Every row gives one point. Any point is a mix of the corners, with weights that add up to 1. It lies inside the corners' shape when no weight is negative. Say inside or outside, and name the corners with a negative weight.

Corners:
(1): [ -6.5 -31.5  -3.8]
(2): [10.0 22.4 15.3]
(3): [-4.6 57.3  6.1]
(4): [-40.0 -14.1  23.4]
Points:
[ 6.0 32.3  6.7] => outside (4)
[-13.4  -9.3   1.2] => outside (2)
[-19.8   6.0   7.2] => outside (2)
[ 4.2 17.3 13.8] => inside
[-5.6 42.1  5.7] => inside
[-8.9 39.2 13.0] => outside (1)
[-1.1 -2.8  5.4] => inside
[ -2.6 -13.8   7.6] => outside (3)
[-11.8  40.3  22.5] => outside (1)

Corners:
(1): [  2.6   0.5  30.9 -33.8  -3.3  31.3  23.5  77.4 -22.7  18.1   4.8]
(2): [-20.7  38.4 -33.4   8.9  32.8  -4.2  13.7  12.6  21.0 -22.3 -30.0]
(3): [13.6  1.0 37.3 34.2 -7.3 10.8 32.0 63.1  1.5 11.6 23.2]
(4): [ 31.6  19.9  -4.8  22.5 -30.4  -3.3   6.9  60.3 -10.3   7.2   7.9]
(5): [-24.0  22.6 -26.0  -5.5  -1.4  -2.6 -29.3 -45.4  42.8   2.4  12.1]
(6): [ -3.5 -36.1   6.9  32.7 -30.2 -22.1  31.4  53.0 -12.2   1.1   4.8]
(7): [ 43.6 -10.3   9.7 -17.0   0.7  28.8  44.7  46.1 -12.2  26.2  -4.4]
(8): [  9.6 -15.3 -32.3 -22.2  20.2   5.8  -5.5  -8.4  11.8 -27.0  41.4]
(9): [ -1.2  -5.6 -11.1   8.2   1.4  26.9 -40.1 -32.0 -14.0 -23.1  19.8]
(10): [  4.7 -19.4 -28.7   1.5  27.3  -7.6 -48.1  -4.6   9.9  -2.9  14.2]
(11): [  0.1 -19.5  -8.7  16.1 -11.5   1.2 -29.4 -14.3  36.6 -25.5  -3.3]
(12): [ 27.9   0.6   7.9 -13.7  18.5 -24.6 -19.8 -22.3 -16.1   0.4  25.8]
Points:
[ 4.6 -2.6  0.5 11.4 -8.5 -1.1  1.9 22.9  1.4  1.5  6.0] => outside (8)
[ 5.8  5.0 -8.8 -1.5 -0.6  6.7 -2.0  5.0 10.6  4.2  7.5] => inside
[  7.9  -3.0 -10.6 -17.3   9.7   4.7  -7.4  13.4  -5.8  -0.4  13.8] => outside (3, 11)
[ 6.3  1.0 -5.8  8.8 -0.5 -3.5  4.7 24.6 -0.8  0.4  8.0] => outside (11)
[10.8 -9.1 -0.2 -0.5 -2.1  4.9 -6.0 16.7 -5.0 -2.3 17.5] => outside (2)
[  7.0  -1.5 -18.7 -10.6   8.2  -2.9  -2.9  12.3  10.3  -3.6   4.7] => outside (3, 9)
